Every row gives one point. Examples show where two turns around zero, p and q, send a point. Where does a point land after both, in the order given? Backwards means that the second turn is done in reverse. Each puzzle has new turns, and all numbers are rounded.
In the rows, zero is written as 128.

Turn p:
[104  92 135] => [148  91 139]
[118 106 112] => [153 114 121]
[ 91 165 112] => [100 115  83]
[165 133 134] => [128 161 146]
[163 143 147] => [113 160 151]
Turn q:
[126 118 137] => [141 128 133]
[146 132  94] => [109 113  98]
[129 156 101] => [ 90 126 119]
[164 122 158] => [157 159 107]
[ 76 112 150] => [144 115 183]
Where do these land?
p, then q: [114 175 119] => [ 95  96 147]
q, then p: [113  87 142] => [143 149 166]
p, then q: [114  97 110] => [146 123  94]
q, then p: [170 158 140] => [110 145  81]
q, then p backwards: [128 123 129] => [127 123 126]

Turn p:
[112 159 132 165  95 138] => [118  94 168 154 120 143]
[147 163 135 176 147 158] => [136 110 122 196 124 140]
[136 118 121  93 107 150] => [151 157 146 107 136 143]
[126 126 121 119 109  80] => [111 126 144 102 117  90]
[148 121 143 129 123 156] => [162 130 126 136 124 144]
[127 131  88  91 158 133] => [107 181 114 126 151 128]
[103 132 144  85 106 107] => [127 122 151  84 159 114]
[116 100 113 140 189 139] => [104 140  65 136 127 148]
[137 101 156 154 118  90] => [136  91 115 109  94 101]
Turn q:
[141 145 109 155 191 114] => [ 82 146  92 154 158 109]
[104 146 111 105 108 140] => [131 151 137 108 109 158]
[128  56 130 111 101 136] => [133  65 145  93 102 121]
[125 145 123 122 176 123] => [ 87 147 128 144 148 128]
[121 140 149  66 121 107] => [130 134 183 110 156 156]
[119 135 108 143  92 118] => [157 142 109 102 118 128]
[136 132 119 142 131 130] => [128 129 110 134 129 126]
[117 135 187 159  96 142] => [178 134 154 160 102  97]
[159 118 114 148 135 144] => [126 105  95 146 127 131]
Where do these land?
p, then q backwards: [133 116 123 152 119 125] => [119 117 127 131 123 153]
p, then q: [165 136 117 146 108 112] => [173 130 128 124 143 110]
q, then p: [101 144 142  65 115 144] => [178  98 137 132 165 155]
q, then p: [155 141  99 118 179 156] => [ 85 120 123 140 126 184]
p, then q: [ 85 158 121 120 147 134] => [ 84 143 137 137 107 107]
p, then q: [125  79 139 141 103 151] => [148  96 134 128 107 172]
p, then q: [166 147 146 151 147 109] => [145 121  93 110 150  97]
p, then q: [ 94 103 137 131 105  92] => [122 111 171  91 122 137]

Turn p:
[128 118 132 104 127  64 136 124 132] => [151 142 154 149 120  90 140 165 118]
[113 138 154 135  90 136 107 118 103] => [101 125 151 111  91 140 102 129 129]
[155  47 195 145 122 138 161 162 140] => [ 73  94 162 132 191  82 117 110  77]
[ 97 156 148 140 126 143 144 114 130] => [137 144 141 116 107 138 119  87 122]
[140 149  97 128 130 134 143 125 138] => [152 119 107 131 123 145 149 124 126]
[135 126 112 122 135 140 100 188 136] => [ 97 140 125 140 164 162 153 147 144]
[ 79 138 102 144 109 145  88  97 130] => [111 138 112 124  76 131 124 107 181]
[142 147 118 132 149 132 100  91 151] => [164 112 121 129 129 133 113 122 172]
[155 112 121  93 140 139 154 139 136] => [140 118 118 105 163 118 154 141 109]
[159 140  97 139 133  86 137  90 145] => [182 100 115 162 111 113 131 144 133]
[105 137 133 127 147 150 138 158  68] => [103 177 104 109 131 153 106 130  96]
Turn q:
[147 141 162 106 155 164 185 110  82] => [166 136 182 158 150 115 164 164  92]
[131 114 113 134 113 131 131  96 142] => [120  94 137 132 124 121 121 106 125]
[ 92 104 126 116 147 115  84 114 141] => [ 98 106 109 127 124 133  87 159 148]
[125 156 175 131 103 119 177 118 102] => [126 165 171 153 119  87 163 125 124]
[133  99 122 143 114 108 122 159  79] => [168 150  90 136 119  94 110 126 127]
[143 102 146 139  94 136  93 173 134] => [129 134  65 123  93 126 151 127 126]
[124 163  96 128 127 130  80 109 150] => [102 124 131 126 113 181  93 107 130]
[128 121 150 135 132 169 187 132 103] => [153 129 143 162 163 105 176 136 111]
[154 124 124  92 132 119 168 131 106] => [154 137 152 105 141 102 133 136  91]
[103 151 102 117 128 125 117 132 171] => [ 84 130 126 107 147 156 116 112 134]
[113 137  92 145 161 130 105 130 162] => [117 113 119 114 153 172 106 119 158]
[142 123 128 150 133  89  86 132 163] => [121 119 112  93  92 143 113 120 171]
Where do these land?
p, then q: [129 153 117 139  74  98 153 143 153] => [145 128 126 163 124  80 172 109 125]
p, then q: [107 121 155 129 160 153  88 137 115] => [ 88 129 137 125 128 174 113 150 141]
q, then p: [149 129 117  99 142 168 137 162 112] => [133 139  87 113 148 155 116 144  94]
q, then p backwards: [ 71  99 115 127 152 111 180 127 156] => [147  62 151 108 157 146  99 139 158]
p, then q: [150 141 159 120 161 143 107 123  80] => [127 138 103 124 112 182 108 162 110]
q, then p: [ 92 110 129 157 125 114 188 129 149] => [176 149 142 159 145  82 131 110 133]
p, then q: [150 127 117 155 121 134 140 139 150] => [149  99 125 146 142 116 130 125 141]
q, then p: [132  86 129 136 155 141 110 108  97] => [ 96 100 118 162 157 130 127 150 131]
p, then q backwards: [150 152  93 117 123  91 114 140 140] => [138 124 166 144 161 159 119 131 111]
q, then p backwards: [117 164 129 124 144 175 102 102  93] => [149 165 134 167 126  91 122 168 114]
p, then q backwards: [142 121 125 108  74  86  88 126 134] => [127 117 191 119 155 123 117  86 137]
p, then q: [149 134 152 125 106 122 126 100 159] => [132 102 121 115  99 100 147 149 131]

Turn p:
[ 95  86 124 190 137 158 118 154 143 137 134 127 148 102] => [153 165 128 181 127  67 119 149 150 139 125 119 116 136]
[118 126 147 122 115 152 149 124 124 119 171 153 138 149] => [135 143 139 121  94 138 135 137 150 101  95 151 132 140]
[139 136 140  82 159 123 106 123 123 115 159 134 116 114] => [101 112 106 134 114 170 137 126 137 151 131 159 124 146]
[119  95 141 150 118 148 132 149 121 124 126  77 187 142] => [158 139 142 141 174 106 125 163 150 105 118 107 127 176]
[175 107 101 114 129  71 137  98 150 109 107 149 101 137] => [130 105  74  89 135 120 124  94  91 122 154 155 157 106]
[170 180 121 115 154  76 122  87 129 109 117 167  93 156] => [ 82  99 132  85 111 144 129  67  92 125 162 167 148 111]
[144 139 130 120 136 166 142 150 145 125 123 111 101 147] => [109 144 121  92 127 131 119 123 165 139 121 103 119 128]
[130 137 150 122 146  81 123  78 142 142  99 138  97 154] => [102 101 124  91 115 116 117 108  62 131 138 144 111 131]
[ 84 135 100  84 129 147 156 129 110 122 144 119 116 139] => [130 162 114 129 108 182 147 128 126 104 119 101 108 130]
[ 90  91 140 170 109 135  95 199 116 127 110 112 157 126] => [161 147 151 166 147  94 103 194 157 122 167 112 112 132]
[124 125 125 109 125 171 118 116 119 124  99 144 151 120] => [106 129 125 156 137 142  94 133 131 111 100 112 139 122]
[140 148 114  79 108 146 132 134 114 173 155 150 122 142] => [144 127 141 111  90 186 117 128 131 147 104 115 155 123]
[124 140 164  96 118 140 168 145 104 135 134 145 118  93] => [123 142 141 121 136 166 142 155 134 142  88 152 113  91]
[158 141 118 115 146  77 125  83 174 149 114 118 114 136] => [109  96 103  91 126 112 144  98  72 155 139 124 151 141]
[ 93 134 129 181  86 140 107 162 149 105 128 107 163  90] => [138 121 151 179 141  76 161 170 163 112 141  99 130 113]
[156 152 103 148 165  87 141 111 120 137 113 133 130 125] => [121 136 140 121 152 122 138  78  93 146 153 144 147 125]
[115 103 130 180  94 157 104 135  94 123 141  91 125 103] => [176 108 143 170 143 101 125 129 170 122 123 111  87 125]
Turn q:
[133 145 110 118 133 108 151 157 133  58 114 159 131 140] => [ 99 123 106 100 125  98 151 165  85 148 101 113 143 146]
[140 106 110 127  90 124 137 109 113  33 155 108 174 156] => [ 91 127 142 113 121 129 161 147  78 140 165 162 178 200]
[126 147 111 224 151 155  48 141 127 155 147 126 129 120] => [152 166 131 179 126 171  27 119 114 148 128  92 126 144]
[102 134 123 120 130 154 154 112 134 139 134 115 134 152] => [148 139 119 131 107 143 155 121 122 114 129 150 105 135]
[143 128 134 116  74 125 144 131 134 157 139 142 123 158] => [144 103 142 138  91 119 140 154 158  96 128 135 145 131]
[141 104 174 124 146 105 151 128 146 135 152 121 131 134] => [125 121 131  85 154 152 130 140 165 113 123 143 125 135]
[135 102 124 120 129 155 148 141 127 150 142 112  93  81] => [129 112 102 144 144 117 116  83 157 123 105 162 134 116]
[156 162 103 115 139 115 121 108 126  90 152 159 129 145] => [112 181 139 121 121 102 140 165 114 139 116 125 156 136]
[101 101 148 125 133 105 145 106 102 123 112 133 121 136] => [138 103 156 123 159 141 160 134 119 138 126 137 114 120]
[131  92 116 111 123  90 144 129 172 154 158 158 138 117] => [124 119 134 104 109 140 150 126 195 157 105 120 148 135]
[123 172 133 122 148 155 139 158 100 152 153 127 142  70] => [ 87 149 111 138 117 147 103  89 116  98  92 136 128  81]
[ 90 172 135 124 126 122  80 118 129 146 131  99 109 154] => [121 154 129 176 127 139 125 154 134 116 162 110  78 121]
[141 120 107 123 151 104 154 148 120 154 107 109 124 111] => [133 110 100 110 129 130 123 123 136 154 131 142 131  80]
[133 135 155 138 102 146 132 109 144 152  52 126 117 104] => [174  97 118 132 146 107 136  95 122  92 149  81 128 105]
[125 100 137 113 144 157  73 124 115 122  72 125 124 145] => [146 117 159 125 142  85 104 105 105 142 162 113  82 137]
Where do these land?
q, then p: [136 130 174 138 108 136 133 123 143 105 144  96 146  68] => [ 97 149 105 162 122 129 140 107 125  81 119 122 120 179]
p, then q backwards: [124 126 134 140 134 127  91 131 109 144 110 145 132 108] => [124 120 113 141 119 125  95 139  94 137 125 120 114 130]
q, then p: [ 88 220  85 141 146 109 137 194 127 171 176 105  94 119] => [135 145 141 192 118  91 133 115 162 138 164  45 125  43]
q, then p: [126  83  99 127 107 111 145 135 149 187  59 134 159 154] => [194  84  78 100 139 129 129 142 141 160  76 132 151 126]
p, then q backwards: [121 129 132 131 143 116 147 137  88 141  79 121 178 219] => [171 134 200 169 143 161  88 101 112  94 138 134 166 150]
q, then p: [127 119 146 148 121 116 157 128 126 113 135 157 113  95] => [109 153 117 137 169 119 105 131 109 119 123 120 132 144]
q, then p: [ 72 216 100 131 106 141 124 156 143  96 165  95  83 125] => [151 179 164 149 119  94 147  83 150  91 187  78 107  84]
p, then q: [157  97 125 114 115 163 137 117 110 119 134 116 122 105] => [162 142 108 117 129  99 118 105 128 158 140 108 130 130]
q, then p: [ 98 124 138  88 154 118 145 100 123 113 117 134 117 104] => [109 162 120 113 137 136 148 109  92 141 106 137 102 113]
p, then q: [156 109 145  94 135 101 110 131 125  94 140 145 138 129] => [127 132 149 118  91 117 125 117 122 157  89 128 125 156]
q, then p backwards: [138 114 103 142 143 125 108 151 120 113 132 146 115 124] => [143 114 144 132 145 143 115 126 141 163 114 135 133 118]
q, then p: [157 111 125 144 140 114 124  81 129 105 131 121 147 116] => [109 137 155 128 128 152 136 124 123 138 104 142 151 171]
q, then p: [127  98 136 127  99 137 115  99 123 137 160 134 135 144] => [114 124 144 101 112  98 119 145 139 110 108 151 136 142]
q, then p: [160 142 148 124 114 125 131 108 117 145  90 117 122 190] => [142 116 115 108 139 148 149 143 177 144 148 179 143 120]
p, then q: [142 135 115 127 128 168 125 127 157 138 141 162 139 116] => [135 115 124 131 104 150 139 113 122 127 157  84 136 127]
p, then q: [119  95 143 132 154 141 118 131 161 129 137 119 107 130] => [135 120 117 156 103 120 133 162 147 151 132 120 121 115]

Turn p:
[143 120 156 108 144 108 117 129 149 112 119 117 128 158] => [150 142 117 111 162 117 114 153 136 125 115 117 152 130]
[141 164 111 132 130 132 134 121 109 169 104 124 128 119] => [148 110 142 148 117 143 131 107 101 157 142 116 126 104]
[144 139 113 135 122 125 145 125 145 124 149 100 125 128] => [122 120 106 161 132 124 133 123 139 138 131 118 140 146]
[120 121 113 146 141 127 119 164 124 139 136 110 112 128] => [130 150 107 133 118 102 126 103 112 131 140 141 125 134]
[127 111 125 106 135 113 126 154 123 120 115 108 118 115] => [131 142 104 121 143 110 116 135 127 146 129 139 104 120]
[144 114 168 140 141 153 138 107  86 114 116 152 111 115] => [119 150 156  99 125 164 122 145 133 118 174 108 113 127]
[138 110 114 130  82 109 133 173 122 122 133 176 118 154] => [132 127 164 133 163 108 149 127 122 114 134 191 115 153]
[131 107 149 135  97 114 118 138 147 149 141 132 127 124] => [126 159 150 146 123 115 139 142 140 134 109 148 136 133]
[121 118 121 135 147 113 143 131 136 121  86 124 148 130] => [134 112 111 120 126 134  94 146 115 132 132 150 140 110]
[121 193 121 129 128 159 141 123 125 112 150 117 153 121] => [147  88 104 141 111 153 157  97 155 111 134 105 128 122]
[144 114 144  75 138 111 128 109 138 153 152 117 125 115] => [121 146 124 143 147 117 146 165 121 142  99  88 114 114]
[152 107 120 113 138 146 131 106 115 115 150 105 135 138] => [120 132 107 127 136 148 129 141 120 130 122  97 117 165]
[100 138 114 140 108 115 118 103 145 112 102 156 112 135] => [104  96 161 109 132 119 109 113 143 128 118 144 148 117]
[151 111 115 127 145 115 131 111 123 139 153 153 127 112] => [109 131 145 154 132 123 122 144 105 107 129 108 111 133]
[ 31 106 120 146 143 133 137 129 141 118 102 135 125 155] => [ 84 115 104  65 103 116 125 114 115 115 117 173 167 102]
[120 139 129 140 128 111 111 120 111 141 146 108 163 115] => [133 144 116 152 115 155 122 107 125 118  99 124 123 115]
[149 162 143 139 108 194 106 131 138 116 123 143 121 116] => [164 110 159 112  91 129 146 115 167 131 151 107 120 153]
Turn q:
[117 121 153 135 114 152 132 120 133 142 114 156 137 150] => [148 152 111 150 130 123 151 139 136 131 130 135 147 104]
[113 173 116  97 109 107 151 107 146 116 132 129 168 130] => [100 157 125 100 157 138 161 105 133 128 148 154 133 162]
[126 132 126 112 120 113 142  95 141 131 116 110 146 125] => [113 150 131 128 126 147 146 132 116 134 135 148 116 153]
[128  99 128 106 138 129  92 133 118 106  87 113 128 155] => [140 100 126 138 131 142 120 150 122 163  86 160 138 131]
[149 105 135 134 149 128 158 128 111 124 113 158 109  95] => [150 117 129 110  94 143 128 160 132  87 130 113 134 125]
[122 127 137 134 134 141 149 108  77 151 101 130 112 121] => [143 113 129 168 120 132 137 152 130  81 134 144 123 133]
[129 115  99 134 128 157 142 133 149 131 135 141 128 175] => [131 131  84 119 125 121 136 113 130 140 123 144 109  86]
[114 109 118 133 130 123  91 131 131 122 165 106 129 123] => [123 123 135 135 132 125  94  98  95 149 119 113 131 129]
[113 139 115 146 117 142 103 152 149 125 132 155  86 109] => [172 133 142 113 122  92 104 105 152 131 125 114 124 119]
[157 175 123 148 114 135 110 119 126 129 154 109 128 110] => [111 124 158 119 152  87 125 129 113 129 161 116 108 133]
[129 125 157 131 138 131 116 138 116 179 105 133 130  81] => [151 149 148 159 143 141 112 167 141 105 126  92 124 143]
[137 136 106  96 130 106 145 133 126 118 190 140 136 135] => [110 108 119  92 144 154 138  80 114 122 152 110 130 124]
[110 122 118 137 128 129 132 139 151  85  98 152 149 138] => [128 148 111  94 117 118 125 133 144 137 102 159 159 124]
[136 123 143 119  96 109 128 146 117 133 126  98 137 105] => [112 124 144 143 130 146 104 140 140 144 157 122 138 152]
[167 137 152 143 133 121 142 117 115 121 142 111  89 122] => [117  94 155 132  96 113 146 141 122 123 150 105 113 127]
[112 115 128 131 158 151 112 159 131 126 151 115 105 125] => [138 106 107 136 123 109 103 111 126 133 102  93 124 129]
[117 122 123 139 142 101 134 118 137 139 114 118 157 176] => [ 88 146 123 142 131 148 144 122 129 135  96 153 122 106]
Where do these land?
p, then q: [122 117 117 138  93 107 107 103 106 139  98 111 159  93] => [187 151 142 159 137  98 123 154 138 133 126 129 121 121]
q, then p: [165 151 134 165 139 131 131 139 133 131 139 127 106 182] => [ 79 147 121 149 118 107 117 149 144 146 134 147 115  87]
q, then p: [ 94 150 117 114 128 105 119 155 145 106 138 133 128 136] => [126 105 135 114 127 134 118 153 117 135  96 105 156 113]
q, then p backwards: [124 110 127 140 129 127 106 140 119 133 118 149 122 122] => [134 139 142 131 134 110 112 123 140 132 110 133 145 128]
p, then q: [141 134 126  92 116 149 121 117 163 146 131 127 119 117] => [106 133 132 148 108 156 119 142 161 143 132 120 112 127]
q, then p: [133 117 117 140 121 142 159 126  84 116 134 123 106  96] => [115 143 131 124 149 127 123 121 151 104 109 145 110 176]
p, then q backwards: [133 146 138 129 156 162 125 139 147 123 124 178 121  99] => [163 142 132 158 126 135 149 125 113 126 134 146  81 103]
p, then q: [123 136 102 112 111 152 144 122 132 143 129 102 185 137] => [148 128  95 135 115 136 106 159 140 121 146 164 110  95]
q, then p: [129 139 119 127 122 128 133  94 119 126 168 124 145 118] => [104 133 117 120 146 159 141 109 124 108 131 109 118 125]
p, then q backwards: [ 95 151 119 119 143 130 127 119 135 135 132  97 129 124] => [119 112 133 131 145 139 138 147 142 116 153 134 125 158]
q, then p: [148 132 127  95 132 133 110 108 129 125 125 120 138 151] => [122 134 127 122 124 131 142 141  89 130 157 127 120 120]
q, then p: [ 97 124 179 133 113 141 122 144 129 118 112 123  92 121] => [149 137 137 170 125 141 114 139 132 135 112 156 170 146]
p, then q backwards: [133  90 134 140 138 114 109 180 127 149 161 123 127 119] => [ 94 139 119 160 126 158 135  83 150 143 111 123 140 116]
p, then q: [144 123 159 151 131  96 154 148  99 154 105 133 115 162] => [117 121 124 115 171 110 143 136 109  81 136  89 145 120]
q, then p: [144 112 136 114 157 104 145 132 148  96 110 132 129 107] => [151 114 118 101 137 129 158 143 132 160 113 152 121 135]
q, then p: [124 117  99 138 119 125 138  82 132 108 125 147 125 165] => [105 102 170 133 136 147 143 139 131 119 145 131  94 111]

Turn p:
[132 152 186 133 163 152 122 119  92 129 114 113 145 155] => [123 157 117 179 158 114 184 113 131 118 113 116 118 134]
[169 131 111 164  90 130 140  78 107 124 185 191  80 148] => [110  69 103 113  88 131 148  62 108 152 129 182 160  86]
[138  96 107 111 150 116 119 141 106 115 121 128 122 125] => [100 112 132 142 127 148 103 122 126 130 138 111 115 153]
[137 130 102 126 109  96 157 130  84 120 125 105 127 137] => [114 113 148 119 111  95 116  96 132 117 123 133 127 173]
[147 147 103 150 126 174 102  85 135 101 144  78 133 105] => [191  93 146 138 135 159 152 116 103  86 129 119 153 132]
[115 110 152  84 133 144 159 163 131 125 115 110 124 119] => [ 95 169 125 119 155 121 104 146 110  97 124 116 121 137]
[144 138  91 132 122 129 121 118 204 161 156  97 116 130] => [177 133 165 102 131 138 109 139 110 151 170 128 176 103]
[112 110 116 151 133 125 114 166 179 129 116 152 100 133] => [119 124 138  92 137 151 123 163 132 158 161 135  99 100]
[ 82 136 154 104 143 114 155  99 122 131 137 109 121 143] => [126 133 126 143 171  78 110 116 144 116 112 120 135 109]
[124 113 116 136 105 125 138  87 195 124 108 146 183 180] => [132 112 143 146 115 109 140 197 170 129 157 166 182 108]
[128 115  91 129 111  76 160 147  93 159  71 142 109 101] => [ 93 143 150  83  87 129  95  98 185 131 122 120 105 160]
[125  83 157 130 140 148  78 173 126 148 116  94 140  98] => [123 153 145 128 157 182 135 165 106 148  92  90 111 154]
[147 144 154 127 151 132 125 132  97 117 133 141 145  89] => [135 140  78 139 121 141 143 110 124 119 113 105 117 148]
[114 120 107 107 131 156 131 122 110 145 128 125 141 149] => [111 129 155 155 111 118 122 133 118 111 120 112 134 112]
[136 148 143 113 112 119  96 143 117 105 124 160 116 113] => [137 135  96 137 116 148 117 122 122 135 117 160  91 132]
[ 99 176 158 153 129 114 132 143 150 116 156 156 144 121] => [163 133  80 112 129  89 148 146 127 149 128 134 105 106]
Turn q:
[111 124 160 136 111 108 153 148 106 152 119 108 124 161] => [142 167 141 113 123  91 156 107 144 134 110 143 114 132]
[ 95 156  95 127 100  95 165 162 133 138 165 155 103  96] => [115 121  91 140 134 103 141 171 194 122 150 169 133 142]
[167  85  94  71 170 163 140 134 155 139 127 141 147 142] => [117 105 112  94  97 176 104 129  98  61 111 128  98 119]
[119 140 120 115 116  78 130 121 166  94 134 139 102 166] => [ 74 117 107 133 126  80 119 105 131 118 132 126 146 163]
[128 112 144 154 104 168 145 151 147 112 116 163  98  98] => [156  95 145 151 180 125 124 120 152  99 152 136 109 120]
[171 128 161 128 147 166 144  95 123 130 111  99 100  91] => [135 109 146 142 135 172 161  99  95 148 159 130  87 108]
[117 124 118 134 130  98  95 169 144  95 141 101 150 150] => [128 159 139 125 105  98 102 141 116 108 147 112 166 162]
[152 135 106 145  98 128 137 129 145 147 179 107 166 166] => [148  94 146  99  63 112 134 133 145 131 114 134 157 148]
[129 100  85 127 122 135  79 155 104 167  95 130 156  80] => [177 156  93 128 130 161 126 167 136 106 130  81 148  84]
[131 123 136 138 163  82 139 121 115 145 166 160 101 140] => [106 124  98  79 155 110 141 136 114 145 129 169 140 138]
[ 91 132 154  91 167 127  92  88 130 161 125 152 105 139] => [ 93 139  99  98 150 122  90 127 110 171 112 114  88 100]
[ 94 113 145 137 133 117 133 112 120  98 112 124 123 104] => [100 148 154 145 165 126 139 139 127 133 135 116 128 123]
[156 159 152 108 108 133 130  84 117 141 146 149 168 108] => [115 108 136 123 109 173 119 102 155 170 118 144 150  96]
[126 156 115 148 109 142 139 166  97 120 119 122 117 103] => [168 142 123 174 134 129 141 144 144 128 140 152 132 133]
[134 124 136 152 151 149 143 129 147 117  86 106 148 154] => [144 135 157 132 132 144 134 106 109 115 106 101 110 169]
[128 137 128 138 116 159  85  86  98  91 108  93 140 150] => [133 128 162 175 111 123 119 120  80 159 104  95 145 109]
Where do these land?
q, then p: [147 163 100 112  83 124 174 154 153 116  90 121 127 149] => [136  76 147 105 133 118 155 146 156 116 158 181 151 117]
q, then p: [107 105  88 132 136 107 123  92 136 107 165  96 102 133] => [ 97 125 141 101 135  81 107 144 120 142  97 111 100 156]
p, then q: [131 159 104 131  92 117 144 155  95 162  91 120 115 126] => [ 95 122 121 151 125 100 119  69 152 158 131 130 119 115]
p, then q: [117 100 164  90 123 170 101 106 155 140 142  91 157 150] => [182 174 150 133 158 171 119 132 119 134 124 139 147 166]
p, then q: [104 115  95 157 129 122 137 175 127 128  90 127 118  86] => [109 135 125 147  96  92 108 108 116 110 160 131  78 109]
p, then q: [150  98 166 157 111 146 132 116 124 165 150 124 125 109] => [127 153 136 139 114 177 135 129 149 123  85 120  99 124]
p, then q backwards: [148 123 147 109  91 137 107 118 120  89 152 127 147 132] => [150 149  91 134 152 139 141 138  99 104 136 147 117 149]
p, then q: [126 162 126 121 160 184 122  87 136 117 147 152 168 118] => [151 107 156 162 121 155 174 155 131 105 153 130 172 145]
q, then p: [125 138 102  90 129  91 166 137 129 133  84 132 136 115] => [153 106 146 110 121 104 134 143 136  83 163 137 111  97]
p, then q: [106  85 127 123 146 108 149 164 103 145 107 156 109 163] => [108 155 122 117 147  81 117 159 153 156 139 107  88 130]
p, then q backwards: [150 174 109 121 171 141 106 140 141 132 144 180 114  87] => [170 148 128  86 130 143  86 140 130 174 102 102 114  97]
q, then p: [127 151 165 162 130 102 153 163  98 145 153 117 118 130] => [116 160  94 137  97 101 126 111 135 158 158 145 151 106]
p, then q: [ 80  92 128 160 118  97  96 103 150 124 138 126 120 134] => [144 145 115  77 150 149 124 120 121  91 150  99  99 117]
q, then p: [165  92 147 128 138 139  86 118 138 120 125 119 172 159] => [141 139 125 176 137 142 128 122 123  96  76 139 143 163]
p, then q: [138 163 155 127 162 135 126  91 116  96 140 132  91 129] => [102  81 125 126 148 158 156 158  94 137 122 128 140 138]
